Each row of a before or after table is a point. One or more steps were done to the points. Then noise was added and the rows were shuffled. The steps act on columns, c1 being the first. Name the steps. A step turns or swaps two columns, mirrors them in a line or flattens them onto one, adds a multiple of one to another, or multiplies or shifts one. Angles are multiples of 10 degrees, from the lower column toward the higher: turns from -170 to 170, lines from 10 to 170 but not 90. Use the fewest steps. Two steps may share a column if one is a turn and the other turns, adds or multiplies; they go together, in the order done. Otherwise the lowest column goes first.
(in the rows, 128 means zero)

Before (12 x 3):
[[156 137  85]
 [ 76 199 147]
 [137 121  93]
 [ 96 221 114]
 [154 134  53]
 [ 83 205 146]
 [113 195 162]
 [ 86 156 177]
 [109 114  83]
 [162 143  87]
 [ 70 147 151]
 [166 106 143]]
After (12 x 3):
[[142 152 193]
 [147 135 106]
 [179 156 195]
 [ 99 147 126]
 [102 157 118]
 [168 126 159]
 [ 90 114 110]
 [185 129 150]
 [ 95 150 133]
 [158 178 207]
 [173 158 198]
 [119 136 114]]
Steps: multiply c1 by -1; multiply c3 by 0.4; turn c2 and c3 by 60 degrees

Before, 9 rows:
[[148 196 141 156 134 132 106 164]
 [109  82 139 155  99 147 141 107]
 [178 178 190  58  50 140 130  72]
 [ 46 115 166 125 129 143 134 134]
 [ 64  74 145 128 107  75 134  85]
 [103 114 233  97  39  72 179  83]
 [124 198 120 134 143 162 159 131]
 [126 156 157 171 125 140 108  74]
 [159 124 156 139 162 145 125  93]]
After (9 x 8):
[[140 113 168 130 124 156  54 125]
 [154 196 122 131 159 169 123 133]
 [124 193 193  72  56 155 177  53]
 [109 157 158  72 126 148 125 162]
 [188 128 230  87  31 105 105 104]
 [106 186 141 164 152 136 146 159]
 [131 122 162  89 156 157 153 133]
 [138  89 134 106  88 145 109 158]
 [127  80 139  81  94  75  68 127]]
Steps: swap c1 and c7; turn c2 and c5 by 10 degrees; add 0.3 times c3 to c6; swap c4 and c8

Before, 8 rows:
[[143 116 125 123  99 108 101  90 212  77 150 155]
 [146 144  95 113 110 142 138  90  53 115 187 114]
 [147 149 122 180 118 128  96 147 111 118 111 140]
 [136 129 113 128 131 131 114 138 159  74 120 117]
 [145  74 145 121  87  99 127 104  96  80 127  96]
 [145 163 117 249 166 120 170  98 140 157  98 107]
 [157 134 127 120 178 146  93  87  69 147 170 116]
 [167 164  89 107 177 121 101 130  92 198 100 117]]
After:
[[146 181 122 148 113 112 156 110 116  78 148 141]
 [135 127 113 129 142 119 137 121 158  33 138 117]
 [146 113  94 143  86 121 114 187  64  75  89 114]
 [157 121 127 134 155  95 150 169  56 107  89 113]
 [143 123 125 116 128 133 162 151 218  37  91 156]
 [167 106  90 162 163 119 155  98  77 157 129 117]
 [146 250 117 165 169 154  97  98 127 117  97 107]
 [147 122 143  75  79 154 145 127 112  40 106  96]]
Steps: swap c2 and c4; turn c5 and c9 by -20 degrees; turn c6 and c7 by -150 degrees; swap c8 and c11; shift c10 by -40
